Each row of a before or after table is a point. One or more steps were done to the points. Then noise was added and the rows were shuffled. The steps act on how far a point lies along the listed directions, d1 being the first. Name the steps. A step turns or swaps two directions, mirrors them in a line or flattens them onto one, adds a multiple of one to another, or multiplies one. Angles are multiples of 10 degrees, from the lower direction toward the higher: turns from -170 to 170, lines from 10 to 170 but not 90. Use the fewest steps. Two steps may share a direction if one is a turn and the other turns, adds or multiplies; they go together, in the order done. Otherwise the lowest direction goes first.
In the rows, zero is written as 128.

Directions:
(1): [124 181]
(2): [181 132]
Before:
[[130 178]
 [124  81]
 [157 183]
 [161 165]
 [136 154]
 [131  80]
 [163 169]
 [137  45]
 [154 178]
 [182 181]]
After:
[[167 113]
 [139  38]
 [191  96]
 [129 166]
 [160 131]
 [129  82]
 [161 135]
 [136 140]
 [165 112]
 [123  94]]
Steps: add -1.5 times d2 to d1

Directions:
(1): [158 169 122 145 195  98]
(2): [155 133 165 196 116 167]
(3): [145 144  53 134 123 174]
(4): [ 80  84 122 147 183 155]
(5): [183  96 150  82 151 162]
(6): [ 94 186 157  98 137 172]
Before (14 x 6):
[[118 182  91 157  48 134]
 [113 170 141 143 135  92]
 [119 120 128  75 226 157]
 [112 142 128 150 127 111]
 [ 98 134 127 139  64 107]
 [120 115 135 126 231 154]
 [105 137 136 178  66 152]
 [ 71 123 152 119 222 149]
 [101 108 122 148  68 105]
 [140 111 188  86 205 166]
 [ 81 175 160 102 128 125]
 [145 175 150 129 135  77]
 [110 150 123 163  69 156]
 [114 135 184 135 218 147]]
After (14 x 6):
[[134  71 143 151  99 163]
 [145 140 140 157 172 164]
 [154 204  73  92 157 139]
 [127  84 218 128 132 160]
 [152 127 137 136 139 149]
 [141  92 179 102 118 163]
 [120 130 125 159 194 146]
 [127  82 154 144 111 168]
 [160 212  80 109 127 100]
 [115 228  87 126 114  87]
 [157 227  86 123 115 147]
 [ 98 196  57  78 135 118]
 [100 164 140 140 142 187]
 [152  82 167  90 113 174]]
Steps: turn d2 and d5 by 120 degrees; turn d3 and d4 by -150 degrees

Directions:
(1): [108 172 173 126 103  97  90 198 113]
(2): [149  81 137 140  44  93 134 124 164]
(3): [139 149 168 179 146 167 120 128 205]
(4): [138 155 107  73  82 192  86 117 140]
(5): [158  66 179 133 135 176 111 148  83]
(6): [170 137 113 164 138  97  50  87 109]
Before:
[[138 104 154 148 159  91 105 124 139]
 [117  66 114 149 130 120 128 113  66]
 [ 72 147 143 145 127  42 179 188 163]
 [ 98 205  27  70 189 100  97 111  74]
 [100 219  82  89 169 108 148 116 130]
 [ 77 141 124  97 144 130 174 137 171]
 [115 189  81  49 122 133 113 105  89]
 [169  86 103 162 111  75 155 106 150]
 [ 96 151 144 137  94 104 152 175 166]]
After:
[[116  82 108 103  45  74 159 138 160]
 [128 198  72  72  85 119 115  97 158]
 [118  99 125 106  78 138 155 148 132]
 [142 189  89  72 126 142  72  85  97]
 [ 90 119 106  63  96 120 152 134 137]
 [179  84 146 157  90 109 125 140 146]
 [116 104 119 182 142  88 108 112  90]
 [130 108 153 147 144  94 124 124 171]
 [136 215  29  96 118 101  43  81 150]]
Steps: multiply d1 by 0; turn d4 and d5 by 50 degrees; turn d2 and d5 by 60 degrees; turn d3 and d6 by -50 degrees

Directions:
(1): [149 143 131 132 164 153 139 193 133  89 159  42 172 103]
(2): [ 50  94 141  61 176 147 133 129 124 139 190 147 119 102]
(3): [158  44 143 140 108  68 176 137 149 147 133 120 124  65]
(4): [127 120 173  70 144  99  68 128  99 111  49  97 118  98]
(5): [100 139 172 101  84 147 139 160 229 148 105 109 111 155]
Before:
[[164 186 163 130 159 166 119 206 186  91 140  20 153 146]
 [ 72  69 159 137 141 135 164 125 148 162 216 157 130 139]
 [104 125 110 148  82 138 125  68 127 175 122 219  94 165]
 [ 90 171 125  92 198 196 135 172 103  61 217 105 180 131]
 [126  73 153 124 147  97 205 164 160 146 168  79 153  47]
 [133 133 131 156  61 113 120 139 163 148  80 115 131 139]
 [ 78 103 117  90 177 151 108  77  65 128 133 176 125 109]
 [ 71  92 146  49 135 139 103 100  74 149 158 176 102 118]
 [198  85  71 197 137  93 149 118  83 117 134 125 136 113]
 [ 98 112 124 186  79 120 156  74 157 170 165 198  86 165]
 [155 118 117 153 156 107 141 171  92 116 171 114 151  91]
 [135 118 132 129 109  95 114 124 129 167 113 156 102 142]]
After, 12 rows:
[[188  86 165 176 110  65 102 113  89 122  66 113 138 122]
 [ 85 149  92 145 135 148  97 111  78 132 147 153 144 142]
 [103  97 140 105 104 113  91  63 100 166  85 208  85 122]
 [113 115 149 129 125  85  63  52  70 135  69 171  86 130]
 [129  72 159 132  77 109 172 116 199 165  87 139 117 111]
 [200 198 118 191 114 125 130 138 106 105  75  66 169 131]
 [105 174 150  94 120 167  73 145 164 115  62  92 109 179]
 [147 162 155 124 123 127 107 190 153 114 109  89 133 129]
 [160  71 180  98 145  95 170 190 161  71 139  63 172  46]
 [152 143 122 137 225 159 142 175  92  83 224  60 164 103]
 [168  75 147 136  42  94 163 123 155 172 125 156 107 120]
 [128 139 121 132 114 116 107 120 118 164 128 165 108 165]]
Steps: turn d2 and d3 by 120 degrees; turn d4 and d5 by 160 degrees
